Each row is a point. Each copy is the shape, with its points in the same order, turned, moved and blurred by noise. Some copies are also mirrored. Which?

Shape:
[[ 25  39 -39]
 [-51  20  37]
 [ 14 -20  48]
 [ 28  -2 -41]
 [ 12 -15  17]
 [-19 -11  -9]]
Copy 1 (6 x 3):
[[-45  -9 -26]
 [ 15  49  45]
 [ 37 -25  39]
 [-11 -20 -41]
 [ 24 -17   9]
 [ 21  20 -12]]
Copy 1 is: mirrored
Copy 2, 6 rows:
[[ 33  28 -27]
 [-64  42  14]
 [ -7   6  57]
 [ 39 -13 -11]
 [ -4  -5  43]
 [-22 -12   1]]
Copy 2 is: only turned
Copy 3 (6 x 3):
[[ 10  38 -59]
 [-42  14  31]
 [ 31   9  49]
 [ 28   5 -48]
 [ 25   9  15]
 [  1  -9  -5]]
Copy 3 is: only turned
Copy 4:
[[-40  55   4]
 [ 71  22   4]
 [ 14 -26  48]
 [-41   8  -8]
 [  6 -15  24]
 [ 19  -2 -15]]
Copy 4 is: mirrored

Shape, 11 rows:
[[ 22  21  17  17 -37 -20]
 [ 11  17  -2 -19  20 -19]
 [ 38  22  31  24 -32 -27]
 [-16   4 -26  35  40   8]
 [ 15   8 -16 -31 -43   4]
 [-13  27   4 -31 -36  11]
 [-18 -13 -18 -27  16  35]
 [-37 -37 -38  49 -11 -50]
 [  1 -31  36 -14  66  14]
 [ 73  49  24  23   0  18]
 [  3 -35  -6  31  27 -32]]
Copy 1:
[[ 32 -43  26  19  -6   9]
 [ 21  -4  10  -8  39   0]
 [ 38 -49  31  35  -3  -8]
 [ -8  32 -20  31  20  12]
 [ 43 -22  20 -36 -16  30]
 [ 22 -13  31 -24   2  52]
 [  2  50  15 -24  10  35]
 [-51 -17 -36   8 -29 -25]
 [ -9  61  50   4  43 -21]
 [ 86  -5  25  50  19  13]
 [-15  10  -1  12   7 -43]]
Copy 1 is: mirrored
Copy 2, 11 rows:
[[ 15 -36  11  49 -10 -19]
 [ 16 -10  10  -7  15 -26]
 [ 22 -46  23  55  -7 -24]
 [ 26  42  29   4   7  24]
 [ 12 -49 -36   5  -7   4]
 [-25 -39 -20   6   7  10]
 [  8  -5  -3 -39   4  37]
 [ 25  46   7  16 -76 -14]
 [ 21 -18  69 -56  11  19]
 [ 50 -49  29  53  53   7]
 [ 45  14  43  -9 -35  -9]]
Copy 2 is: mirrored

Shape (15 x 9):
[[ 12  26  -3 -29   1  15  22 -22 -15]
 [-37  10 -33  31  14  -2  33 -34 -26]
 [ 23 -14 -17  20 -19 -16   9  30  35]
 [-33   4  -2 -10  34  41 -25 -17 -52]
 [ -6 -15 -16  26 -23  -9  16   0  29]
 [ 40  26  25  34 -39 -14  -5   8  44]
 [  7  -5 -21  40  17 -13 -19 -18  25]
 [ 11  17  -9  29 -17 -30  17   4  17]
 [-21  11  -1  14  -9   7 -14 -41  -3]
 [ 57 -76  24 -22   2 -42  28  -5   6]
 [ 34   9 -28  35 -16 -40 -32  16 -11]
 [-57  -1 -22 -27   8   8  -9 -48 -23]
 [-10  -1   2   0  25  16  -1 -27 -21]
 [ 11 -65  38 -23 -19 -16  62 -10 -45]
 [-16 -72  39 -34  32 -60  55   4 -29]]
Copy 1 (15 x 9):
[[  3  15 -51 -13   8  39   9  -7 -19]
 [-46   1 -41  30  29 -10  26   1 -30]
 [ 27  15   6   4   4 -24  14  31  26]
 [-27 -24 -47  16  30  40 -51 -10 -36]
 [ -8  17  -1   9  -5 -24  15  11  15]
 [ 49  60  17  18 -25 -10   9   4   1]
 [ 16  14 -19  38  28 -31  -4 -15   9]
 [ 19  31  -4  13   7 -25  25  15 -15]
 [-18  12 -30  21  -5   0 -13 -29 -22]
 [ 43 -27  38 -31  28  21  47 -33  37]
 [ 61 -13  -8  35   2 -36   4  13 -25]
 [-50 -19 -54 -15  10  -7 -22 -30 -29]
 [-11  -1 -30   9  29  24 -11 -21 -13]
 [-16 -38  39 -34  11  57  59 -13 -10]
 [-13 -45  47 -60  69  18  43 -19 -10]]
Copy 1 is: only turned
Copy 2, 15 rows:
[[  4  10   2 -22  -6  -1  40 -33   8]
 [-29 -10 -27  36 -18 -32  20 -44 -10]
 [ 70 -11 -26   0  -3 -16 -11   4  15]
 [-48  10   0  -2  31  24  10 -24 -39]
 [ 29 -19 -19  23 -15 -15 -13 -12  19]
 [ 67  25  26   0 -34 -17 -17  14  28]
 [ 21  20 -19  23  15 -18 -35 -22  18]
 [ 41  -2 -15   7 -30 -44  -5 -11  11]
 [-22   8   8  12 -14   3 -13 -31   9]
 [ 65 -58  30 -18  55 -43  17 -30  29]
 [ 51  23 -15 -13  -5 -40 -37 -32  -6]
 [-65 -18 -23  -5  -2  14  -1 -47  12]
 [-24   5   7  13  20   2  20 -31  -5]
 [ 28 -84  40  -7  28 -35  43 -32  -7]
 [ -3 -95  22 -11  53 -72  33  -8  12]]
Copy 2 is: only turned
